Each row of a before or after table is a point. One or more steps were done to the points. Then noise was added and the rows were shuffled. The steps act on columns, c1 being the first. Name the steps. A step turns or swaps two columns, mirrors them in a line or flattens them onto one, adds a multiple of one to another, or multiplies or shifts one. Angles are multiples of 10 degrees, from the lower column toward the higher: turns from -170 to 170, lines from 10 to 170 but not 90. Use the fewest steps. Two steps may share a column if one is a turn and the other turns, adds or multiplies; they go together, in the order done. Otherwise the lowest column goes first.

Before, 13 rows:
[[ 17   3 -23]
 [  5   4   0]
 [ -3 -14   9]
 [ 21 -27   1]
 [-16  -9  18]
 [  0  29  23]
 [121  27 -75]
 [ 14 -21  39]
 [ 17  -1  -2]
 [-13   2  34]
 [ 11 -27 -72]
 [  4  31  43]
 [ 10  17  40]]
After, 13 rows:
[[ 18  11  41]
 [-13  -3   9]
 [ 28   0  23]
 [ 26 120 -75]
 [  2   5   1]
 [  1  17 -24]
 [-27  21   0]
 [  3 -14  33]
 [ -1  16  -2]
 [ 31   4  45]
 [-18  13  39]
 [-26  12 -73]
 [ -8 -16  19]]
Steps: swap c1 and c2

Before:
[[ -2 -64 -64  83]
 [-38  -5 -74 -25]
 [ 40  59  -8 -15]
 [ -3  16 -33   0]
 [ 13  32   5  52]
 [ 38  42  50 -19]
 [ 62 -11 -63 -11]
 [ 79  30 -43 -21]]
After, 8 rows:
[[ 12  32  38  38]
 [ 38  44  28 -47]
 [ 63  -8 -56  32]
 [-36  -6 -72  28]
 [ 40  57 -18  -8]
 [ -3 -66   2 106]
 [  1  17 -27  21]
 [ 78  29 -46  12]]
Steps: turn c3 and c4 by -40 degrees

Before (12 x 6):
[[-24   1   0  15   1   8]
 [ 60  -2   3   2 -22   2]
 [ -9  12  11  -1   6 -25]
 [-17  10  -1 -10   3   1]
 [-24   8   5 -11 -24 -13]
 [ -9  12  17 -14   6   6]
 [-18  12  14 -12 -20   4]
 [-13  12  -5   1   3 -21]
 [-20 -72  -3   4   8   6]
 [-13  12   6  32   4  10]
 [ 37 -20  12   1   9  -6]
 [ 24  12  -3  -9   5   5]]
After:
[[-49 -24 -11  -9   8   9]
 [-18   7 -22   0  12  17]
 [-35   4   0  -9  10   0]
 [-18   6 -11 -15  12 -12]
 [-40   7   6   4 -72  -4]
 [ 48   4   5  -9  12  -3]
 [-26   4  -7   1  11  21]
 [-48   2   4  14   3  -6]
 [-25   3  -1  31  12 -12]
 [120 -22  -2   1  -3  -3]
 [ 73   9 -16   1 -19   0]
 [-35 -21 -10 -13  14 -11]]
Steps: multiply c1 by 2; swap c2 and c5; turn c3 and c6 by -150 degrees

Before:
[[ 18  64  30 -17  -9 -10 -20  56 -63]
 [ 43  22 -20 -51 -63 -40  -9  46  14]
 [ 11   5  42  80  64  11  24 -28  -8]
 [-46 -43 -38 -64  45 -20 -68 -44  45]
 [-17  57 -26  36  20  29  26  21 -18]
 [-26  20  -5  84  61 -14  13 -29 -38]
 [-36 -58 -11 -41 -39   5 -47  26  51]
 [-12 -33  47 -41 -26  13  58 -19  55]
 [ 21 -65 -59 -37  23  83 -70 -12  12]
 [ -3 -15  42  34 -20  59   3 -85  24]
 [  2  12 -34 -34 -45 -26  22  57 -67]]
After:
[[-60 -58  -8 -40 -43   7 -49  25  47]
 [  4  10 -38 -37 -44 -29  19  58 -69]
 [-76 -45 -32 -61  47 -16 -68 -45  44]
 [ 26   3  43  78  67  13  21 -27  -6]
 [-39  18  -5  81  63 -17  12 -25 -40]
 [-29  55 -29  34  23  35  29  22 -17]
 [ 29  67  29 -17  -8 -12 -18  53 -67]
 [-20 -36  45 -45 -24  15  57 -20  52]
 [ -6 -16  39  32 -18  59   4 -82  25]
 [ 70  23 -21 -52 -63 -42  -6  47  13]
 [ 39 -67 -60 -40  27  88 -70 -13  11]]
Steps: multiply c1 by 1.6

Before (12 x 11):
[[  -3   19   16   17  -34  -42  -19   67   -6   21   32]
 [   4  -64  -21   -5  -27  -89  -47  -15   21  -68  -80]
 [  32  -98  -12    1   79    7   53   57   53   22   26]
 [  33   58  -18   -4  -12    5  -50  -27   37  -41   31]
 [ -19   48  -95    5  -22   -1  -70   17   23   23   39]
 [ -80   69    5    9  -17  -56  -36    5  104  -21   42]
 [  16  -77    1  -72  -35  -84  -16    9   71   -6   -3]
 [ -45   -1    6  -12  -39   11   26    1   47  -10   42]
 [   5   40  -71  -88    8   -3  -10    1   10 -119    0]
 [  21  -55  -37    6   63  -55   15    4  -13    9   33]
 [   6   30   12  -56  109  -11  -17  -27   17    7  -19]
 [  26   56  -13  -26  -18  -10   82   42   31   23   29]]
After:
[[   5   38  -54  -85   -4   -4  -10    1   10 -120  -44]
 [ -16   39  -98    4  -38   -4  -71   16   25   22  -31]
 [  28   47  -26  -24  -37   -8   84   40   28   24   10]
 [ -44  -13  -24  -13  -36   13   24    4   47  -11   38]
 [  -2    4   -8   17  -38  -40  -20   68   -7   19   34]
 [  31  -68  -25    0  111    7   54   58   54   23   13]
 [  34   52  -31   -3  -31    5  -49  -31   37  -42   15]
 [   2  -69   35   -4   -5  -88  -50  -17   18  -66  -74]
 [  17  -83    3  -71   -5  -83  -14    6   72   -5    0]
 [ -78   58  -24    8  -38  -54  -36    4  106  -23   36]
 [  21  -34  -52    6   77  -59   16    9  -15    6    2]
 [   5   65   24  -57   91  -12  -18  -25   14    5  -10]]
Steps: turn c2 and c5 by -20 degrees; turn c3 and c11 by 40 degrees
